Each row is a point. The last column is the point's height on a tilted bowl or saddle (a function of degree 2), plus a little noise. Count its main directions that bend up, bend down and stay straight.

Points:
[[  36    8   22]
 [  -5    3   22]
 [   5   59   30]
 [   6   16   23]
 [  43   35   26]
 [   2  -13   18]
 [ -39   13   34]
 [  12   11   22]
 [-121    9   94]
 [ -30   16   31]
 [ -31  -20   24]]
Directions: 1 up, 0 down, 1 straight

Points:
[[-10  26  12]
 [  7  53  50]
 [-36   4  -5]
 [-30  39   1]
 [-12  29  13]
 [  9  54  53]
 [-41  13  -7]
 [ -9 -56 -18]
 [ 74 -18 -28]
 [ 83  35  93]
 [-18 -10   0]]
Directions: 1 up, 1 down, 0 straight

Points:
[[ -35   10   38   -5]
 [ -26   38  -28   10]
 [  34   61   44  -24]
 [   5   67  -50  -21]
 [  12   14   34  -15]
 [  19   20   15  -12]
 [ -11  -12    5  -21]
 [ -23  -44  -42  -60]
 [   5   54    4   -6]
 [ -54  -23   26  -20]
 [  58    0   24   -7]
 [ -24  -30  -53  -50]
 [   3  -53  -19  -63]
 [ -29  -12  -51  -28]
 [ -60   52  -29   51]
 [  56   60  -28  -30]
 [  15  -12   25  -24]
 [  16  -12 -105  -87]]
Directions: 1 up, 2 down, 0 straight

Points, 18 rows:
[[  18   23   10   12]
 [ -85   84  -26   99]
 [ -15   43   30   24]
 [  66  -47   -2   28]
 [  41  -12  -18   14]
 [ -48  -14   33   21]
 [ -19   59  -42   49]
 [  29   40   16   21]
 [ -32   18  -38   30]
 [  51  -34  -17   19]
 [ -46   16   40   25]
 [ -35    8   23   16]
 [   3  -31    9    8]
 [ -34  -10  -60   40]
 [ -31  -11   31   14]
 [  -7  -31   16    9]
 [-114    5   -8   78]
 [   4   22   22   11]]
Directions: 3 up, 0 down, 0 straight

Points:
[[  4 -38  16  -5   4]
 [ 24  72  29 -39  46]
 [ 43  41  49  32  33]
 [ 39  12  25 -32  13]
 [ 29   0  -6 -25  -2]
 [ -4 -24 -73  21  15]
 [ 27   9  22   3   3]
 [-41  15 -11  43  38]
 [-49  64 -25  42  77]
 [-42  47 -31   5  45]
 [ 46 -13  14  27   1]
 [ 31 -82  61   7  45]
 [ -2  31  79  21  55]
 [ 18  22  45 -10  21]
 [-52 -61  72  -2  66]
 [  2  43  -8  75  42]
 [-46  -6   0   2  26]
 [-36  66 -33 -17  53]
 [ 40  24  22 -95  56]
 [ 16   3  38   4  11]
 [ 26  30  45  39  27]
 [ 13  21 -59  -7   6]
 [ 11 -13 -50  47   8]]
Directions: 4 up, 0 down, 0 straight

Points:
[[ -68   29    5  -70  -29]
 [ -68   53   -5  -19   43]
 [ -24   33    6    2   29]
 [  65  -21   10   41  -52]
 [  26  -22   -3   28  -29]
 [  -4  -37   11   31  -27]
 [ -45    8  -26  -39  -12]
 [ -14   16    7   33   12]
 [  26   -6    2  -58    8]
 [ -36  -46   35  -17   11]
 [ -21  100  -19  -15  108]
 [-101  -47   30    1    1]
 [ -64  -16  -54   18  -42]
 [ -12   -6   32   -3    2]
 [  39   14  -58   20  -55]
 [  68  -28  -32  -46   21]
 [  53    8   19   68  -63]
 [  56   17   37  -26    4]
 [  55   34   -2   -4   10]
 [  70  -34    1  -34   25]
 [  42    6  -27   -6  -15]
 [ -71   43   12   -7   44]
 [  15   -7  -13   30  -30]
 [  -9   50   57  -35   16]
 [  48  -12    9   39  -43]]
Directions: 1 up, 2 down, 1 straight

Points (49 x 7):
[[  24    2   30   -2  -45   13   16]
 [   4   91   61   -9  -47   -1  -28]
 [   1   80    2   39  -31  -25  -82]
 [ -16   63  -19   14   33  -29  -41]
 [ -77   37   23  -32   23  -71   13]
 [   3   27   59   71   13  -38   -8]
 [  36  -50   -7   -2   32  -19   -8]
 [ -36  -24   43   15   -2   69   68]
 [  44   -7    8   41  -45   10   -5]
 [  34  -24  -44  -16   18  -37  -20]
 [  55   53    4  -31  -17  -33    6]
 [  68   37  -75  -12  -23   -3    5]
 [  17  -37   19  -83  -29   -9   40]
 [   6   16   -9   18  -19    0  -17]
 [  42  -59  -53  -50   18  -45  -35]
 [  -3   30  -25    7  -24   32  -16]
 [ -66  -20    0  -45  -60   42   79]
 [ -16    4   21   56  -32   23  -18]
 [ -36   49    2   23  -44    1  -48]
 [   2  -31    2  -23   25  -14    7]
 [  60   15  -56  -70   40    7   10]
 [ -10   16   -8   22    1   49   -6]
 [  20    4    6  -25   54  -23   -1]
 [ -24  -24  -21  -13   23    2   19]
 [ -44   22   52   24  -56  -25   12]
 [  23   49   14  -51   -3   61   31]
 [  91  -14    4   37  -39   -5   -6]
 [  24   75  -70  -41   -7  -52   12]
 [  32   40    6  -57 -110   47   47]
 [ -20  -16   36   18   40   47   60]
 [ -64   26    4   19  -41  -26  -11]
 [  23  -22   19  -52   35  -13   10]
 [ -38  -28   -6   37 -102   19   70]
 [  15   34   -5    8    0   -6  -23]
 [ -36    2   36   -4   16  -33   22]
 [  12   76  -39  -22   32   -2   -7]
 [  20   12    5  -87  -11   77   65]
 [ -29  -28   17   83   -2   -6   15]
 [  36  -15  -22  -25  -25   -3   14]
 [  22  -51   15  -23    5   42   45]
 [ -64   26  -27   53  -41    3  -44]
 [   8  -59   -1  -67  -41    8   61]
 [ -10   44  -21   25   77   -9  -15]
 [   6  -10  -10  -66  -38   53   56]
 [ -23  -18  -19  -22    3  -12   16]
 [  84  -33   16  -32    5  -27   -7]
 [  33    0  114   82    5  -46   87]
 [ -31  -16   -4  -26  -67   46   61]
 [ -17   -5   -6   30   -8  -19   -4]]
Directions: 3 up, 1 down, 2 straight
